Every row gives one point. The window is the flat piece filled in between its corners: a triangle in 3 columns, a solid with four corners in 4, and so on. A path goes straight from each point to the next, and from the last back to the first. After which points does the path pass through the window?
In the rows, zero is written as 128.

Window (4 x 4):
[[103 154 141 100]
 [105 126  52 155]
 [175  79 151 155]
 [126 121 126  16]]
Path:
(1): [135  87 131 166]
(2): [192 141 132 170]
(3): [150 157 139 118]
(4): [ 88  66 143 117]
(5): [ 77 116 128 100]
(6): [146 157 104 136]
(7): [169 151  87 129]
(8): [128  78 178 132]
Through the window after points: 3, 5, 7

Window (6 x 6):
[[ 92  39  31  97 128 119]
 [ 60  80 133 113 100  97]
 [208 179 119 113 124 139]
 [217 129 150 122 154 121]
 [123 149 167 143 147 178]
 [104  90 100  60 150 106]]
Path:
(1): [153 118 142  99 127 157]
(2): [116 107 160  98 103 163]
(3): [127 128 105 130 143 112]
(4): [ 62 119 115 109 132  93]
(5): [140  55  95  88 105 174]
(6): [195 115 159  82 145 136]
(7): [101 141 125 143 140 105]
(8): [148 135 101 130 171  65]
(9): [145  59  76  86 123 162]
(10): [165 105 168  99 145 188]
(11): [129 135  65 148 135  74]
(12): [137 141 152 161 162 128]
Through the window after points: 2, 10, 12

Window:
[[112 180 150  94 100 173 162 169]
 [116 199 134  96 127  59 106 136]
 [147  77 157 166 125 144 154 116]
 [ 70 165 109 103 105  64 153 141]
 [ 91 102 125 175 158 166  95 139]
 [173 166 145 118 159 146 244 145]
 [129  74 134 115 142 159 149 163]
 [142 183 146 184 144  32 128 176]]
Path:
(1): [129 170 102 134 126 135 149 158]
(2): [103  87 226 136 134 143 169 156]
(3): [130 158 178 128 193 112 189 125]
(4): [142 160  80  95  58 128 147 178]
(5): [136 131  80 136 103 117 147 130]
(6): [116 146 191 126 154 103 120 138]
(7): [107 181 161 137 145  83 147 146]
(8): [161 153  99  99 125 116 132 142]
(9): [148 180  92 100 132  62  85 127]
(10): [ 86 166 157 114 121  99 158 152]
(11): [147 131 169 132 163 144 201 139]
(12): [165 191  64 109  93 114 206 153]
(13): [168 105  95 102  98 129 139 156]
(14): [111 114 157 144 157 125 148 159]
(15): [ 95 146 178 151 201 127 177 103]
(16): [153 174 111 137  70  77 115 191]
Through the window after points: 3, 5, 7, 9, 11, 13

Window, 11 rows:
[[165  64  96 171 154 172 128 172 119 138 138]
 [165 166 119 202 135 120 141  86  76 185 113]
 [141 196  92 111 112  68  99 173 121 160  88]
 [134  96 147 200 173 118 119  94 151  87  83]
 [131 152 111 122 208  73 107 121  78 120 141]
 [175 167 134 183 156  35  80  98 107 148 198]
 [113  77 162 153 161  76 121 120  83 151 177]
 [104  37  82 126 123 149  45 144 109 118 184]
 [127 103 128 100  56 155 181 156 112  38 123]
 [ 85 139 139 169 151 212 121 144 193 106  86]
 [170 156 200  91 105 143 101  69 142 169 134]]
Path:
(1): [129 127  91 130 182 103 108 101 138 157 140]
(2): [137 123 113 132 135  97 118  97 137 172 171]
(3): [159 147 135 179 168  81  79 138  89 101 140]
(4): [136 126 168 128 138 151  70 131  81 143 120]
(5): [142 142  66 142 115 100 151 147 151 144 150]
(6): [134 122  77 163 163  80 151 120 139 134 134]
(7): [112 106 169 119 109 193  97 140 116 111 117]
(8): [151 143 159 179 138 105  86 137  89 124 117]
Through the window after points: 2

Window, 12 rows:
[[116 112 199  53 183  91 132 105 125 125 120 134]
 [ 63 113  94 116 147 170  98 153 119 114 100 153]
 [104  90  93 203 187 114  74  88 128 177 124 121]
 [166 111 155 134 119 119 151  83 131 190 151 148]
 [155 160  88  98 198 171 199 142 147 124 133 102]
 [113 124 160 148 143 114 154  92 109 121 107 130]
 [ 79 103 120 114 150  76 142  92 149 150 165  91]
 [148 179 135 166  93 150  77  70  56 100 176 234]
 [ 82 103 150  72 160 156 145 133  67 143 139 102]
 [ 73 137 173 142 173 123  60 208 139 112 137 120]
 [110  77 173 111 165 133 110 126 128  73 140 131]
 [ 88 127  98 203 160 117  80 178  97 113 158 209]]
Path:
(1): [148 136 115  85 191  88 119 159 121 116 101 101]
(2): [ 72 106 160 143 156 156 125 140 132 136 148 130]
(3): [ 82  80 180  96 224 157 122 122 140 217 143 167]
(4): [167 151 106 162  66 103 149  94 106  90 127 119]
(5): [132 134 113  96 142 110 144 139  82 117  94  91]
(6): [ 65  93 180 119 168 166 109 102 116 140 195 169]
(7): [ 94 120 162 138 156 141 148 103 124 118 163 149]
(8): [125 111 126  71 154  83 105 131  86 152  58  91]
Through the window after points: 3, 5, 7
